Each row of a before or after table is a point. The points were changed in one or more steps. Then noise was added and the rows were shuffled. The steps act on columns, c1 being the first. Name the steps. A step turns or swaps two columns, mirrors them in a line or flattens them onto one, adds a multiple of one to another, or multiplies or shifts one. Angles are multiples of 10 degrees, from the lower column toward the higher: turns from -170 to 170, lines from 10 to 170 but not 90. Use the fewest steps. Two steps may share a column if one is a turn and the other turns, adds or multiplies; they go together, in the order done. Otherwise the lowest column goes first.

Before (10 x 2)
0: +0.09 -0.24
1: -0.10 -0.17
2: +0.53 -0.25
3: +1.29 +0.04
4: -0.02 -0.04
5: -0.07 +0.31
6: -0.07 -0.18
7: +0.10 +0.28
8: -0.10 -0.23
9: +0.00 -0.05
After (10 x 2)
0: +0.22 +0.10
1: -1.02 +0.80
2: +0.06 +0.02
3: +0.17 +0.10
4: +0.03 +0.04
5: -0.24 -0.15
6: +0.20 +0.06
7: +0.09 +0.25
8: -0.24 +0.54
9: -0.15 -0.29
Steps: turn c1 and c2 by 140 degrees

Before (10 x 6)
0: +0.29 +0.56 -0.49 +0.36 -0.08 -0.07
1: +0.00 -0.01 +0.43 +0.59 -0.16 -0.57
2: +0.11 -0.06 +0.26 +0.43 -0.07 -0.24
3: +0.38 -0.45 -0.12 +0.20 +0.34 +0.24
4: -0.03 +1.20 -0.30 -0.02 -0.08 -0.01
5: -0.20 -0.03 +0.41 +0.68 -0.40 -0.03
6: -0.40 -0.06 +0.19 +0.44 +0.19 -0.52
7: +0.49 -0.37 -0.38 -0.21 -0.26 +0.24
8: +0.22 -0.65 -0.39 +0.24 -0.12 +0.15
9: +0.14 +0.64 -0.18 -0.09 -0.08 +0.00
After (10 x 6)
0: +0.29 +0.03 -0.16 -0.14 +0.37 +0.54
1: +0.40 +0.10 -0.23 +0.29 -0.26 +0.47
2: +0.14 +0.04 -0.30 +0.12 -0.06 -0.04
3: +0.37 +0.04 -0.59 -0.18 -0.09 -0.16
4: -0.23 -0.02 +0.14 -0.81 -0.39 -0.09
5: +0.09 +0.00 -0.43 -0.06 -0.11 +0.26
6: -0.04 +0.01 +0.23 -0.71 -0.18 -1.13
7: +0.07 -0.01 +0.08 -0.47 -0.03 -0.46
8: +0.20 +0.06 -0.16 +0.15 -0.08 +0.01
9: -0.39 -0.10 +0.05 -0.48 +0.18 -1.02
Steps: flatten c1 and c2 onto the line at 10 degrees; mirror c3 and c4 in the line at 170 degrees; multiply c6 by 2

Before (14 x 11)
0: -0.39 +0.21 +0.45 -0.01 +0.28 +0.43 +0.48 +0.56 -0.18 -0.63 +0.19
1: +0.05 -0.32 -0.43 +0.49 -0.11 -0.01 -0.55 +0.12 -0.14 +0.01 -0.22
2: +0.42 +0.04 +0.13 +0.37 -0.61 -0.16 -0.43 -0.36 +0.40 +0.14 -0.01
3: -0.22 -0.05 +0.83 -0.03 -0.12 -0.20 -0.12 -0.66 +0.54 -0.30 -0.11
4: +0.14 +0.05 +0.19 -0.07 -0.31 +0.12 -0.33 +0.34 +0.08 +0.30 -0.27
5: -0.36 +0.48 -0.06 -0.46 +0.62 -0.44 +0.06 +0.46 -0.16 +0.04 +0.40
6: -0.70 +0.18 +0.26 -0.06 +0.11 -0.08 +0.73 -0.17 +0.27 -0.09 +0.21
7: -0.14 -0.09 +0.60 -0.19 +0.48 +0.23 +0.63 +0.17 +0.46 -0.04 +0.36
8: +0.37 +0.03 +0.05 +0.49 +0.12 -0.37 -0.08 +0.41 -0.27 +0.01 -0.16
9: +0.25 -0.44 -0.10 -0.15 -0.33 -0.35 -0.11 -0.18 -0.20 -0.09 -0.19
10: -0.12 +0.42 +0.01 -0.59 +0.33 -0.31 +0.23 +0.08 +0.64 -0.38 +0.67
11: +0.19 -0.30 -0.02 +0.28 -0.57 -0.58 -0.51 +0.42 +0.42 +0.03 -0.32
12: -0.03 -0.26 +0.13 +0.17 -0.41 -0.42 -0.36 +0.09 -0.18 +0.10 +0.45
13: -0.24 +0.46 -0.20 -0.31 +0.08 -0.41 +0.54 +0.19 -0.39 -0.22 +0.35
After (14 x 11)
0: -0.02 +0.23 +0.21 +0.15 -0.40 -0.42 -0.37 -0.07 +0.19 -0.12 +0.44
1: +0.37 +0.52 +0.04 +0.48 +0.14 -0.39 -0.09 -0.36 +0.36 +0.00 -0.17
2: +0.28 +0.05 -0.17 -0.14 -0.34 -0.34 -0.13 +0.24 +0.16 +0.09 -0.20
3: +0.07 +0.19 -0.68 +0.49 -0.08 +0.00 -0.56 -0.08 +0.17 +0.00 -0.25
4: -0.23 +0.46 +1.30 -0.04 -0.11 -0.19 -0.09 +0.55 -0.66 +0.31 -0.10
5: -0.14 +0.93 +0.00 -0.61 +0.32 -0.30 +0.25 -0.15 -0.60 +0.39 +0.67
6: -0.25 +0.95 -0.34 -0.32 +0.08 -0.40 +0.52 -0.10 +0.40 +0.21 +0.35
7: -0.71 +0.68 +0.46 -0.03 +0.12 -0.08 +0.72 +0.12 -0.32 +0.09 +0.19
8: +0.18 +0.19 -0.04 +0.29 -0.57 -0.57 -0.48 -0.48 -0.32 -0.02 -0.30
9: +0.14 +0.55 +0.29 -0.06 -0.32 +0.13 -0.33 -0.35 +0.00 -0.31 -0.29
10: -0.39 +0.71 +0.70 -0.02 +0.30 +0.39 +0.48 -0.50 +0.26 +0.63 +0.20
11: +0.45 +0.51 +0.20 +0.39 -0.63 -0.17 -0.43 +0.26 -0.48 -0.17 +0.00
12: -0.13 +0.39 +0.99 -0.22 +0.48 +0.24 +0.63 -0.25 -0.42 +0.04 +0.37
13: -0.34 +0.97 -0.11 -0.46 +0.60 -0.45 +0.03 -0.40 +0.27 -0.06 +0.40
Steps: shift c2 by +0.50; multiply c3 by 1.6; turn c8 and c9 by 170 degrees; multiply c10 by -1

Before (13 x 18)
0: -0.09 -0.19 -0.40 -0.44 -0.10 +0.09 +0.08 +0.28 +0.14 -0.23 +0.53 -0.07 +0.14 +0.34 +0.12 -0.44 -0.23 +0.01
1: +0.13 -0.24 -0.44 -1.02 -0.02 +0.16 +0.32 +0.22 +0.34 +0.24 +0.22 +0.08 +0.07 -0.07 +0.08 -0.12 +0.05 +0.04
2: +0.43 -0.11 -0.70 -0.69 -0.21 -0.06 +0.30 +0.79 +0.55 +0.17 +0.19 -0.40 -0.20 -0.01 +0.47 -0.39 +0.11 -0.02
3: +0.06 -0.50 +0.34 -0.16 +0.18 +0.12 -0.20 +0.36 +0.12 +0.19 +0.01 -0.23 -0.88 +0.14 -0.03 -0.06 +0.11 +0.14
4: -1.18 +0.51 -0.23 +0.10 +0.11 +0.19 +0.79 -0.03 +0.32 -0.04 -0.58 -0.01 +0.31 -0.26 -0.28 +0.23 -0.02 -0.22
5: +0.08 -0.33 -0.42 -0.53 +0.18 -0.45 +0.40 +0.44 +0.38 +0.10 +0.45 -0.11 +0.04 -0.03 +0.29 +0.02 +0.21 -0.24
6: -0.53 -0.06 -0.34 +0.11 +0.11 +0.28 +0.73 -0.03 -0.18 +0.04 -0.49 -0.23 +0.44 -0.44 +0.06 +0.51 -0.30 +0.00
7: -0.23 +0.18 -0.03 -0.23 +0.16 -0.46 -0.07 -0.20 -0.33 -0.07 -0.20 -0.05 -0.75 +0.37 -0.14 -0.14 +0.23 +0.40
8: +0.12 -0.25 -0.39 -0.45 -0.20 -0.21 -0.04 +0.44 +0.61 +0.05 +0.09 +0.15 -0.06 +0.02 +0.19 +0.05 -0.42 +0.12
9: +0.13 -0.29 -0.65 -0.34 -0.45 -0.03 +0.36 +0.12 +0.39 +0.00 +0.06 +0.16 +0.29 +0.28 +0.11 -0.18 +0.30 -0.21
10: -0.16 +0.28 +0.36 -0.26 +0.29 -0.10 -0.22 +0.00 -0.23 -0.01 -0.28 +0.06 -0.38 +0.79 +0.25 +0.03 +0.13 +0.08
11: -0.12 -0.12 +0.02 -0.27 +0.40 -0.12 -0.22 +0.52 -0.21 -0.22 -0.45 +0.19 -0.50 +0.12 -0.14 -0.20 +0.12 +0.00
12: -0.59 +0.41 -0.22 +0.30 +0.19 +0.32 +0.60 -0.13 +0.08 +0.01 -0.22 +0.25 +0.33 -0.66 +0.19 +0.23 +0.15 +0.10
After (13 x 18)
0: +0.22 -0.43 -0.01 -0.23 +0.18 -0.26 -0.05 -0.20 +0.01 -0.07 -0.23 +0.00 -0.72 -0.37 -0.13 -0.14 +0.26 +0.40
1: -0.10 -0.25 -0.39 -0.48 -0.15 +0.19 -0.04 +0.44 +1.26 +0.06 -0.06 +0.17 -0.04 +0.08 +0.18 +0.03 -0.40 +0.14
2: -0.04 +0.02 +0.33 -0.17 +0.19 +0.51 -0.19 +0.38 +0.36 +0.17 -0.11 -0.20 -0.86 -0.07 -0.03 -0.06 +0.13 +0.17
3: +0.10 -0.14 +0.04 -0.30 +0.38 +0.10 -0.24 +0.52 +0.20 -0.21 +0.12 +0.17 -0.48 -0.47 -0.15 -0.23 +0.15 -0.03
4: +0.64 +0.39 -0.21 +0.33 +0.21 -0.37 +0.58 -0.15 -0.41 +0.00 +0.70 +0.28 +0.33 +0.17 +0.19 +0.24 +0.14 +0.05
5: +0.17 -0.05 +0.39 -0.24 +0.29 -0.29 -0.24 +0.01 +0.20 -0.04 -0.54 +0.04 -0.41 -0.65 +0.26 +0.05 +0.10 +0.09
6: +0.12 +0.08 -0.38 -0.44 -0.10 +0.19 +0.08 +0.32 +0.79 -0.22 -0.55 -0.05 +0.14 +0.29 +0.13 -0.44 -0.24 -0.03
7: +0.56 +0.28 -0.37 +0.11 +0.12 +0.08 +0.71 -0.04 -0.39 +0.05 +0.61 -0.22 +0.43 -0.23 +0.06 +0.51 -0.31 -0.04
8: -0.43 -0.05 -0.68 -0.69 -0.20 +0.10 +0.35 +0.76 +1.58 +0.17 -0.08 -0.39 -0.19 +0.18 +0.46 -0.40 +0.15 -0.02
9: +1.15 +0.28 -0.24 +0.10 +0.10 -0.46 +0.83 -0.03 +0.16 -0.04 +0.52 +0.01 +0.29 -0.38 -0.27 +0.28 -0.02 -0.22
10: -0.17 +0.12 -0.44 -1.03 -0.03 +0.25 +0.33 +0.21 +1.90 +0.23 -0.04 +0.05 +0.06 +0.23 +0.07 -0.11 +0.06 +0.10
11: -0.11 -0.10 -0.66 -0.36 -0.47 +0.27 +0.36 +0.07 +0.86 -0.02 -0.31 +0.19 +0.29 -0.09 +0.08 -0.18 +0.31 -0.19
12: -0.06 -0.52 -0.40 -0.54 +0.17 +0.25 +0.40 +0.46 +1.20 +0.06 -0.23 -0.11 +0.04 +0.40 +0.26 +0.06 +0.20 -0.27
Steps: multiply c1 by -1; turn c2 and c6 by -80 degrees; add -1.5 times c4 to c9; turn c11 and c14 by 120 degrees

Before (10 x 32)
0: -0.26 +0.13 -0.17 -0.15 +0.35 -0.13 -0.01 -0.49 -0.34 +0.39 +0.22 -0.12 -0.03 -0.28 +0.09 +0.00 +0.60 +0.32 +0.24 -0.17 +0.03 +0.31 -0.51 -0.35 -0.38 +0.56 -0.34 -0.31 -0.18 -0.58 -0.18 -0.16
1: +0.01 +0.08 +0.26 -0.98 +0.24 -0.02 +0.02 -0.14 -0.06 -0.09 -0.38 -0.06 -0.31 -0.25 +0.59 -0.59 +0.08 -0.03 -0.46 -0.16 +0.01 -0.05 -0.15 -0.25 -0.04 -0.08 -0.38 -0.63 +0.30 +0.41 -0.07 -0.02
2: -0.51 -0.18 -0.36 +0.26 +0.22 +0.10 +0.24 -0.06 +0.37 +0.19 +0.81 -0.42 +1.10 -0.19 -0.07 -0.19 +0.13 -0.24 +0.45 +0.16 -0.37 -0.86 -0.09 +0.61 +0.67 +0.10 -0.36 -0.29 -0.16 -0.41 -0.68 +0.18
3: +0.42 -0.54 +0.28 +0.35 -0.03 -0.30 +0.41 -0.34 -0.24 +0.30 +0.42 -0.08 +0.07 -0.14 +0.08 +0.29 +0.31 +0.02 -0.04 +0.40 -0.22 +0.72 +0.12 -0.01 +0.05 +0.05 +0.31 -0.07 -0.26 -0.10 -1.02 +0.50
4: +0.18 +0.14 -0.58 -0.80 +0.30 +0.26 +0.07 +0.44 +0.30 +0.30 +0.47 +0.27 +0.35 +0.02 -0.02 +0.11 -0.13 -0.16 -0.11 -0.18 +0.23 +0.24 -0.14 -0.09 -0.12 +0.44 +0.36 -0.25 -0.69 +0.01 -0.13 +0.38
5: +0.10 -0.08 -0.08 +0.02 -0.29 +0.21 -0.03 -0.19 -0.28 +0.04 +0.17 -0.27 -0.05 +0.02 -0.78 +0.32 -0.38 +0.05 +0.42 -0.27 +0.71 +0.41 -0.42 -0.02 -0.21 -0.05 +0.31 -0.04 -0.09 -0.02 +0.03 +0.21
6: +0.60 +0.02 +0.35 +0.37 -0.19 -0.25 +0.34 +0.30 -0.89 -0.34 -0.45 +0.60 -0.05 -0.05 +0.22 +0.27 -0.69 +0.17 -0.16 +0.18 +0.15 +0.82 -0.12 -0.37 -0.20 +0.03 +0.07 -0.60 +0.24 -0.06 +0.04 -0.04
7: -0.45 +0.16 +0.12 +0.00 -0.47 +0.15 +0.18 -0.50 +0.28 +0.68 -0.13 +0.41 -0.17 +0.31 +0.06 -0.05 +0.12 -0.22 +0.58 -0.13 -0.44 +0.31 +0.62 +0.49 -0.26 -0.39 +0.29 -0.60 +0.13 -0.03 -0.30 +0.11
8: +0.32 -0.37 -0.12 -0.44 +0.49 -0.01 -0.02 -0.45 -0.01 +0.30 +0.10 +0.45 +0.01 -0.22 -0.08 -0.19 -1.25 -0.45 -0.07 -0.28 -0.26 +0.60 +0.12 -0.35 +0.08 -0.28 +0.20 +0.68 -0.16 +0.23 -0.15 +0.59
9: +0.05 -0.30 +0.23 +0.29 +0.52 -0.08 -0.29 -0.28 -0.26 +0.08 -0.06 -0.04 -0.16 -0.46 -0.26 +0.30 +0.30 -0.11 +0.78 +0.23 +0.10 +0.43 +0.01 -0.92 +0.25 +0.33 +0.57 +0.30 +0.11 +0.00 +0.08 +0.12
After (10 x 32)
0: +0.43 +0.68 +0.27 +0.37 -0.02 -0.33 +0.28 +0.01 -0.25 +0.30 +0.42 -0.06 +0.08 -0.15 +0.12 +0.31 +0.28 +0.06 -0.04 +0.38 -0.24 +0.71 +0.09 +0.02 +0.01 +0.03 +0.60 -0.08 -0.29 -0.10 -1.44 +0.53
1: -0.54 +0.18 -0.37 +0.29 +0.25 +0.11 +0.33 -0.04 +0.39 +0.18 +0.76 -0.40 +1.12 -0.21 -0.08 -0.16 +0.11 -0.06 +0.46 +0.16 -0.39 -0.88 -0.06 +0.59 +0.64 +0.13 -0.34 -0.33 -0.18 -0.41 -1.12 +0.21
2: +0.10 +0.14 -0.10 +0.01 -0.29 +0.21 -0.13 +0.14 -0.32 +0.05 +0.19 -0.32 -0.08 +0.04 -0.75 +0.33 -0.41 +0.02 +0.44 -0.26 +0.68 +0.44 -0.42 -0.05 -0.22 -0.05 +0.39 -0.03 -0.05 -0.01 -0.35 +0.23
3: -0.02 -0.02 +0.28 -0.97 +0.23 +0.02 +0.12 +0.16 -0.03 -0.13 -0.41 -0.04 -0.30 -0.29 +0.56 -0.57 +0.04 -0.11 -0.42 -0.20 +0.00 -0.02 -0.14 -0.22 -0.03 -0.12 -0.43 -0.65 +0.34 +0.43 -0.46 -0.04
4: +0.30 +0.57 -0.12 -0.43 +0.46 +0.00 -0.05 +0.19 -0.02 +0.30 +0.13 +0.45 +0.08 -0.22 -0.07 -0.17 -1.23 -0.45 -0.06 -0.28 -0.25 +0.57 +0.13 -0.35 +0.08 -0.29 +0.25 +0.66 -0.16 +0.25 -0.54 +0.55
5: +0.59 -0.14 +0.38 +0.34 -0.20 -0.29 +0.27 -0.26 -0.92 -0.32 -0.48 +0.59 -0.08 -0.07 +0.22 +0.26 -0.69 +0.17 -0.14 +0.14 +0.17 +0.82 -0.13 -0.36 -0.20 -0.01 +0.22 -0.61 +0.26 -0.07 -0.31 +0.00
6: -0.23 +0.10 -0.16 -0.15 +0.32 -0.14 +0.09 +0.53 -0.34 +0.44 +0.17 -0.12 -0.14 -0.29 +0.08 +0.02 +0.62 +0.31 +0.23 -0.19 +0.05 +0.29 -0.53 -0.33 -0.40 +0.55 -0.39 -0.29 -0.19 -0.60 -0.63 -0.12
7: +0.06 +0.41 +0.25 +0.31 +0.50 -0.07 -0.50 +0.09 -0.28 +0.07 -0.05 -0.06 -0.10 -0.45 -0.27 +0.28 +0.29 -0.13 +0.78 +0.20 +0.13 +0.41 +0.04 -0.92 +0.27 +0.35 +0.59 +0.30 +0.12 -0.01 -0.35 +0.11
8: -0.46 +0.11 +0.12 +0.02 -0.51 +0.14 +0.06 +0.52 +0.28 +0.72 -0.13 +0.40 -0.14 +0.32 +0.01 -0.02 +0.15 -0.26 +0.60 -0.10 -0.44 +0.31 +0.61 +0.49 -0.25 -0.43 +0.47 -0.61 +0.15 -0.04 -0.69 +0.13
9: +0.17 -0.31 -0.55 -0.77 +0.30 +0.27 -0.06 -0.32 +0.30 +0.31 +0.46 +0.27 +0.38 +0.00 -0.01 +0.14 -0.11 -0.07 -0.14 -0.25 +0.27 +0.25 -0.16 -0.10 -0.13 +0.44 +0.48 -0.25 -0.71 +0.01 -0.52 +0.39
Steps: turn c2 and c8 by 150 degrees; turn c7 and c27 by 20 degrees; multiply c27 by 1.3; turn c13 and c18 by 10 degrees; shift c31 by -0.40
